Rows are points. Each copy is the shape, with its points in the same order, turned, moved and blurred by noise. Say if it was mirrored as well.

Shape:
[[0.018,0.004,0.036],
[-0.019,0.043,-0.011],
[-0.015,-0.017,-0.033],
[0.036,-0.018,-0.021],
[-0.033,-0.045,0.055],
[0.024,-0.025,-0.009],
[0.028,-0.043,0.024],
[0.039,0.013,-0.010],
[-0.057,0.022,-0.037]]
Copy 1:
[[-0.006,0.023,0.021],
[0.052,0.018,0.046],
[0.033,-0.024,0.000],
[0.019,0.007,-0.029],
[-0.042,-0.028,0.047],
[0.007,0.001,-0.019],
[-0.030,0.006,-0.014],
[0.021,0.039,-0.010],
[0.068,-0.021,0.054]]
Copy 1 is: mirrored
Copy 2:
[[-0.002,0.020,0.033],
[0.023,0.018,-0.033],
[-0.005,-0.037,-0.017],
[0.022,-0.041,0.031],
[-0.073,0.008,0.024],
[0.004,-0.030,0.025],
[-0.020,-0.019,0.053],
[0.038,-0.013,0.023],
[0.004,-0.007,-0.069]]
Copy 2 is: only turned
Copy 3:
[[-0.013,-0.017,0.039],
[-0.042,-0.025,-0.026],
[0.013,0.017,-0.036],
[0.005,0.036,0.010],
[0.052,-0.055,0.015],
[0.011,0.027,0.014],
[0.032,0.000,0.039],
[-0.025,0.023,0.018],
[-0.017,-0.021,-0.072]]
Copy 3 is: only turned

Shape:
[[0.008,0.015,0.012,-0.013],
[0.032,-0.031,-0.013,-0.041],
[0.004,0.039,0.016,0.006],
[0.034,0.006,0.022,0.052],
[-0.020,-0.031,0.018,-0.047],
[0.029,-0.011,0.020,-0.006],
[0.031,-0.004,0.020,0.072],
[-0.034,0.011,-0.060,-0.043]]
Copy 1:
[[0.014,0.000,0.023,0.014],
[0.018,0.056,-0.007,0.012],
[0.005,-0.021,0.039,0.029],
[-0.016,-0.037,-0.006,0.060],
[0.046,0.016,-0.006,-0.024],
[0.019,0.004,-0.003,0.031],
[-0.031,-0.052,-0.021,0.059],
[-0.023,0.037,0.046,-0.052]]
Copy 1 is: only turned
Copy 2:
[[0.002,0.014,-0.011,-0.006],
[0.005,-0.033,-0.013,-0.051],
[0.009,0.033,-0.006,0.018],
[0.025,0.031,0.054,-0.003],
[-0.041,-0.001,-0.028,-0.044],
[0.010,0.009,0.007,-0.035],
[0.018,0.029,0.078,-0.005],
[-0.039,-0.052,-0.040,0.030]]
Copy 2 is: only turned
